Rows are points. Each copy is the shape, with its points in the same order, stretched, turned, moved and blurred by noise. Say if it was mirrored as well.

Shape (9 x 3):
[[  38   -5   33]
 [   8   -7   -1]
 [ -19   40 -103]
 [  -1    2   41]
 [  27  -27   28]
 [  16   12  -52]
 [  33    9   38]
 [  -7  -23   -2]
 [   2   57  -45]]
Copy 1 (9 x 3):
[[ 14 -27  -9]
 [ 20  11   2]
 [ 52  82  73]
 [-10   6  -3]
 [ 20 -17 -21]
 [ 45  23  33]
 [  3 -24   0]
 [ 22  22  -9]
 [ 19  41  64]]
Copy 1 is: only turned
Copy 2 (9 x 3):
[[ -22   -6   62]
 [  -7   -5    9]
 [ -18    5 -121]
 [ -13  -43   28]
 [  -2   -8   56]
 [ -19   17  -32]
 [ -29  -19   58]
 [  13  -22   -1]
 [ -54  -12  -66]]
Copy 2 is: only turned
Copy 3 (9 x 3):
[[   7  -43   33]
 [ -19  -17   -4]
 [  -7   32 -105]
 [ -13   -1   33]
 [ -18  -42   28]
 [  -1  -16  -52]
 [  19  -28   35]
 [ -45  -11   -7]
 [  26   23  -46]]
Copy 3 is: only turned
Copy 4 (9 x 3):
[[ -6 -31  14]
 [  7 -13  14]
 [ 41  47 -51]
 [-19 -21  10]
 [  7 -23  33]
 [ 36   2 -28]
 [ -1 -41   9]
 [  3   9  21]
 [ 11  -2 -41]]
Copy 4 is: mirrored

Shape (10 x 4):
[[-65 -22 -22 -16]
 [ 42   8 -54  22]
 [ 85 -31   1  46]
 [ 11  19 -15 -29]
 [  8  28  -1 -41]
 [-61 -17 -10 -28]
 [-22  22  19  -2]
 [-42   6 -11  10]
 [-28   6  11  -9]
 [ 42 -20 -41  23]]
Copy 1 (10 x 4):
[[ 78 -31 -21  24]
 [-30 -28 -37 -34]
 [-48  48 -27 -95]
 [-28 -14 -12  22]
 [-38  -9   1  34]
 [ 69 -19 -18  36]
 [ 10  -8  32   8]
 [ 47 -30   8   5]
 [ 28  -6  16  14]
 [-14  -6 -47 -51]]
Copy 1 is: mirrored
Copy 2 (10 x 4):
[[-17  19  51   3]
 [-65 -56 -28 -17]
 [-34 -67 -63 -73]
 [-18  15 -23  16]
 [ 11  32 -26  22]
 [  5  37  47  16]
 [ 20  13  10  30]
 [ -1  -5  38  19]
 [ 24  18  16  18]
 [-64 -57 -26 -31]]
Copy 2 is: only turned
Copy 3 (10 x 4):
[[-13 -25  52 -29]
 [-43  25 -48 -29]
 [  1 121 -43  34]
 [  7 -18   0 -34]
 [ 21 -32   5 -34]
 [  3 -25  60 -24]
 [ 11 -38  28  26]
 [-18 -35  29   4]
 [ 10 -26  33   8]
 [-29  64 -32 -21]]
Copy 3 is: mirrored
Copy 4 (10 x 4):
[[-17 -77  45  43]
 [ 59  15 -34  20]
 [  8  81 -52  15]
 [ 22 -10 -15 -29]
 [ 11 -17  -9 -58]
 [-22 -78  43  20]
 [-20  -7  39 -30]
 [-11 -33  47  14]
 [-19 -24  33 -11]
 [ 28  24 -33  45]]
Copy 4 is: mirrored
